Each row of a before or after table is a point. The points were changed in one or more steps. Then noise was added and the rows were shuffled. The steps act on how far a point lies along the listed directions, d1 being the first. What was done? A step turns or swaps two directions, mirrors them in a line or flattens them onto one, adds a multiple of one to another, or multiplies one. Angles are multiples of 10 degrees, from the lower direction toward the higher: turns from -170 to 170, lines from 10 to 170 but not 90. Use the fewest steps. Two steps may share a direction if one is a turn and the other turns, adds or multiplies; they go together, in the order done. Otherwise the lowest direction goes first.

Directions:
(1): [24.0 19.3]
(2): [-19.3  24.0]
Before, 10 rows:
[[ 5.5 -5.4]
 [ 5.0 -5.0]
 [-3.6  3.7]
 [ 1.9 -0.8]
 [-4.1  4.6]
 [-4.3  7.2]
 [ 0.2 -5.4]
 [ 2.6 -3.4]
 [ 1.4 -5.8]
 [ 2.2 -0.8]]
After:
[[ 1.0  1.7]
 [ 6.3  4.5]
 [ 5.8  4.0]
 [ 5.9  0.4]
 [ 3.8  2.1]
 [-7.8 -3.1]
 [ 1.1  2.3]
 [ 5.3 -0.5]
 [-5.2 -3.2]
 [-4.2 -2.9]]
Steps: turn d1 and d2 by 80 degrees

Directions:
(1): [36.9  7.8 -0.6]
(2): [ -0.3  -1.7 -37.7]
(3): [-7.8 36.9 -1.6]
Before, 10 rows:
[[ 4.4 -9.6 -1.4]
 [ 2.4 -0.3 -0.2]
 [ 3.3  1.8 -4.2]
 [-1.6 -6.6  0.9]
 [-4.3 -0.6  5.2]
 [-2.8  4.4  5.4]
 [ 2.6  4.6  0.4]
 [ 3.4 -8.4 -3.7]
 [ 2.2  5.8  5.3]
 [ 3.4  2.2  1.9]]
After, 10 rows:
[[-9.2 -7.3 -0.2]
 [ 2.9  5.7 -8.5]
 [ 9.7 -0.4  0.9]
 [ 8.0  5.1  1.5]
 [-3.4 -7.0  3.9]
 [ 8.6  0.7  3.7]
 [-7.3 -1.2 -6.1]
 [ 9.3 -4.6  3.9]
 [ 4.9  4.2 -9.8]
 [ 5.3  1.6 -0.9]]
Steps: multiply d1 by 2.5; turn d2 and d3 by 100 degrees

Directions:
(1): [  7.3  19.8 -37.7   5.9]
(2): [-35.5  16.6   4.7  18.6]
Before:
[[ -3.2  -3.4   5.5  -2.1]
 [ -2.9   4.0  -1.9   2.9]
 [ -2.9   3.7  -4.3   0.6]
 [  1.4   2.4  -2.1  -3.0]
 [ -2.3  -1.5   1.2   1.1]
 [ -0.4  -1.9   5.0   1.0]
 [ -1.8  -0.5   3.4  -1.4]
 [ -3.3  -3.4   6.3  -0.3]
 [ -2.5   2.6  -2.4   0.4]
 [  2.1   7.9 -17.5   2.4]
 [  2.3  -1.1  -4.0   2.2]
 [ -2.9   6.6 -11.6   3.5]]
After (12 x 4):
[[  8.2   2.6 -13.1  -1.8]
 [ -2.6  -1.7   1.5   0.7]
 [  1.8  -0.9  -3.5   1.4]
 [ -5.4  -1.7   5.6   0.5]
 [  1.1   2.3  -3.3  -3.7]
 [ -1.6  -0.7   5.3   1.4]
 [  0.2   0.6  -2.3  -1.8]
 [ -0.7   1.2  -1.2  -1.1]
 [ -4.6  -1.4   5.3  -0.6]
 [  3.7   0.5  -8.0  -1.4]
 [ -2.6   0.3   2.7  -1.0]
 [  0.4   1.0   0.2  -0.7]]
Steps: flatten d1 and d2 onto the line at 150 degrees

Directions:
(1): [  3.5 -21.2  -7.5 -37.6  -9.7  28.8]
(2): [ 16.6   4.5 -23.4  -4.1  44.4   4.8]
Before:
[[ -3.6   0.5   6.8  -0.8 -13.0  -0.8]
 [ -3.1   2.0  -2.3   2.5   1.2  -3.1]
 [ -0.9  -4.4  -0.7 -10.0  -2.6  10.1]
 [ -3.3  -1.3   1.4  -0.6  -5.5   1.2]
 [ -1.1  -4.7   1.8 -10.4  -4.5  10.9]
 [  1.8   3.8  -2.0   1.2   7.3  -1.0]
 [  4.1  -3.2  -0.8  -1.5   0.9   4.4]
 [ -0.5  -5.9   1.7  -8.3  -7.5   6.1]
 [ -0.6   2.3   4.6   4.1  -8.1  -4.8]
 [ -1.1   1.3   0.9  -0.9  -1.1   1.3]
 [  1.1  -2.0  -0.7  -3.9  -1.2  -0.3]
 [  2.3   1.9  -4.3   4.4   7.2  -3.9]]
After:
[[  2.6  -4.2   1.3  -2.1  -3.7   4.6]
 [ -2.6   1.3   2.9   7.0  -5.8  -6.4]
 [  0.8  -0.4  -3.8  -1.9   4.7   2.7]
 [  1.4  -2.5  -1.0  -4.8  -0.9   0.3]
 [  5.4   4.7  -3.5   3.8   7.9  -4.3]
 [  1.3  -6.3  -2.2 -14.1   0.4  14.0]
 [ -3.7   2.1  -1.3   3.7   0.0  -4.0]
 [  5.5   2.9  -6.4  -3.4  11.6   2.5]
 [  3.8  -6.4  -4.6 -11.9   2.6   9.4]
 [ -0.3  -6.1  -1.9 -13.2  -2.2  12.8]
 [ -0.3   1.4  -0.3  -1.3   1.2   1.8]
 [ -3.0   3.1   5.0   3.2  -5.1  -2.7]]
Steps: multiply d1 by 1.3; multiply d2 by -1

Directions:
(1): [  8.9  20.6  43.1  -5.6  -1.8   4.7 -23.9 -28.5]
(2): [-49.6 -24.9  20.0  -0.8   3.4  17.1   3.3  -3.3]
(3): [-24.9  38.7   1.7  28.6  -0.1 -21.0  20.2  -3.3]
(4): [ -6.6  -4.1 -11.0 -23.3  41.3 -26.8   1.8 -25.6]
Before, 9 rows:
[[ 6.0 -4.2  0.7 -1.4 -6.9  8.5 -3.6  3.2]
 [ 4.1 15.2  1.2  8.0 -6.5 -3.6  2.4  1.0]
 [ 3.9 -1.6  0.3 -6.8  3.9 -1.7 -4.5 -2.4]
 [-1.4 -0.1  7.8  0.8  0.3 -1.2 -1.5 -1.6]
 [-1.9 -0.6  4.6  1.5 -2.6  5.7 -2.7 -0.7]
 [ 8.7  1.8 -6.1 -4.9  5.5 -5.3 -2.6 -3.1]
 [-2.4  3.3  2.1  3.7 -0.9  0.1  0.4 -1.4]
 [-7.4 -4.6  6.2 -3.6  1.2  2.5  0.9 -2.7]
 [ 3.6 -3.1 -3.3 -0.7  3.5 -0.4 -0.6  0.9]]
After:
[[ 3.6 -0.1  3.1  0.4  0.7  1.5 -3.1 -1.5]
 [-7.6 -7.2  1.7 -3.9  2.5  1.7  2.8 -0.8]
 [ 7.7 -2.9 -0.9 -4.2 -1.4  4.2 -4.0 -0.8]
 [-2.3  0.8 -2.7  3.0  0.6 -1.1  2.2  0.6]
 [ 3.8  9.9 -8.9  6.9 -3.7 -5.4  7.2  5.7]
 [ 2.4 -3.9 -1.1 -4.5 -0.4  1.7 -3.0  2.7]
 [ 6.5  1.3 -1.9 -1.0 -1.9  0.9 -3.3  0.8]
 [-2.2 -5.5 -1.4  0.6  1.6 -1.9  2.7  4.0]
 [-1.7 -3.8 -2.9 -0.9  1.5  2.2  0.1  0.6]]
Steps: mirror d1 and d3 in the line at 100 degrees; flatten d2 and d4 onto the line at 20 degrees
